Rows are points. Each copy is the shape, with its points in the same order, turned, moved and blurred by noise. Some copies are also mirrored. Which?
(in the rows, 128 means zero)

Shape (6 x 3)
[[147 165  69]
 [128  81 189]
 [133 141  97]
 [114 185 126]
 [135 117 149]
 [162 112 216]]
Copy 1 (6 x 3)
[[ 63  70 123]
 [171 169 139]
 [ 98  88 123]
 [ 88 110  72]
 [128 135 129]
 [136 210 133]]
Copy 1 is: mirrored
Copy 2 (6 x 3)
[[196 121 104]
 [ 49 112 155]
 [151 127 112]
 [125 130  67]
 [ 98 119 129]
 [ 46  73 128]]
Copy 2 is: mirrored
Copy 3 (6 x 3)
[[155  74 171]
 [121 179  72]
 [139 104 151]
 [173 140 176]
 [141 144 109]
 [172 181  58]]
Copy 3 is: mirrored
Copy 4 (6 x 3)
[[ 94 181 124]
 [151  48 128]
 [110 147 130]
 [164 165 114]
 [137  96 117]
 [161  47  71]]
Copy 4 is: only turned

Shape (10 x 6)
[[147 119 134 140 200 106]
 [ 96 115 113 110 129 180]
 [108 106 137  85 100 117]
 [ 95 145 122  86 140 127]
 [ 82 206 102 192 224 125]
 [171 189 110 215 162  98]
 [182  94 166 154 166 151]
 [149 146 148 170 197 118]
 [189  99 112 127 193 148]
 [ 49  90 100 104 132 105]]
Copy 1 (10 x 6)
[[141 142 110 101 177  78]
 [118 122 124 203 146 123]
 [120 136 192 160 151 133]
 [118 123 152 172 128  87]
 [147 172  37 138  78  50]
 [129 133  45  52 104 111]
 [168  98  95 109 194 131]
 [163 144  77  97 146  90]
 [110 104  89 115 210  91]
 [103 191 172 180 145 104]]
Copy 1 is: mirrored
Copy 2 (10 x 6)
[[174 156 160 105 154 150]
 [ 58 148 167 158 134 154]
 [ 83 121 166 104  94 125]
 [ 95 179 164 124  95 131]
 [193 239 126 180 138 109]
 [202 178  57 142 138 139]
 [159 103 152 135 157 190]
 [187 162 135 132 134 153]
 [133 149 155 105 188 190]
 [ 78 149 179 122 120  65]]
Copy 2 is: only turned
Copy 3 (10 x 6)
[[141 174 164 108  92 133]
 [157 125  90 164 141 134]
 [133 111 103 121 157  86]
 [146 100 112 133 107 103]
 [116 146 182 206  22 164]
 [ 40 173 174 142  75 176]
 [141 186 160 102 161 173]
 [123 167 185 130  92 162]
 [153 198 123  90 108 169]
 [152 137 106 171 120  47]]
Copy 3 is: mirrored
Copy 4 (10 x 6)
[[154 108 174 120 155 110]
 [104 153  84  96 119  97]
 [141 130  59 146 150 127]
 [138 134  97 145 105 131]
 [ 79  93 216 149  72  91]
 [ 63  73 210 124 160 155]
 [142  81 144  67 192 117]
 [132  74 183 104 142 113]
 [159 145 177  67 170 135]
 [132 151  89 185 139  85]]
Copy 4 is: only turned

Shape (12 x 9)
[[102 116  94 148  84 180 157  71  79]
 [171  86 124  70 159  68 147 161 185]
 [164  57 172 141 155  98 133 126 119]
 [137 101 157 115 194 144  54 156 140]
 [122 120  84 199  81 147 149  50 148]
 [137 105 157  97 155 112 146 160 138]
 [186 108 172 132 127 127  76 151 146]
 [ 82 115 123 135  54 112  95 128  83]
 [ 85 124 143 183  60 189 205  74 163]
 [162 125 142 140 178  95 131 213 124]
 [145 156 129 153  66 193 164  65 103]
 [128 153 169 126 155  89 137 108 132]]
Copy 1 (12 x 9)
[[101 134 156  65 101 166  53 108 146]
 [119 114 119 142 142 173 245 156 159]
 [134 132 119 132 106 158 172 173  76]
 [128 190 123 143 169 107 184 104  89]
 [143 137 163  59 154 226  62 149 141]
 [130 108 112 128 131 129 183 128 130]
 [172 184 123 109 142 117 185 166 117]
 [161 166 103  60  69 171 120  73 142]
 [176  59 197  49 134 183  57 124 138]
 [116 120  47 102 163 116 196 142 101]
 [142 124 167  63 116 135  44 152 169]
 [163 116  94 162 140 148 127 133 135]]
Copy 1 is: only turned
Copy 2 (12 x 9)
[[126 187 105 161 189 152  91 130 211]
 [118  79 105 126 142 112 154 229  66]
 [103  90  87  61 176 129 125 160 123]
 [ 70 136 145  83 109 125 137 120  76]
 [161 152  89 162 171 116  24 134 178]
 [115 101 124 115 143 124 168 172 119]
 [124  97 115  99 146 162 119 114  66]
 [156 161 170 111 161 204  94 156 173]
 [196 146 124 169 217  79  88 110 204]
 [ 92  47 128 110  89 144 154 151 122]
 [167 169  75 180 189 154 103  91 182]
 [162 132  92  89 105 122 146 155 136]]
Copy 2 is: only turned
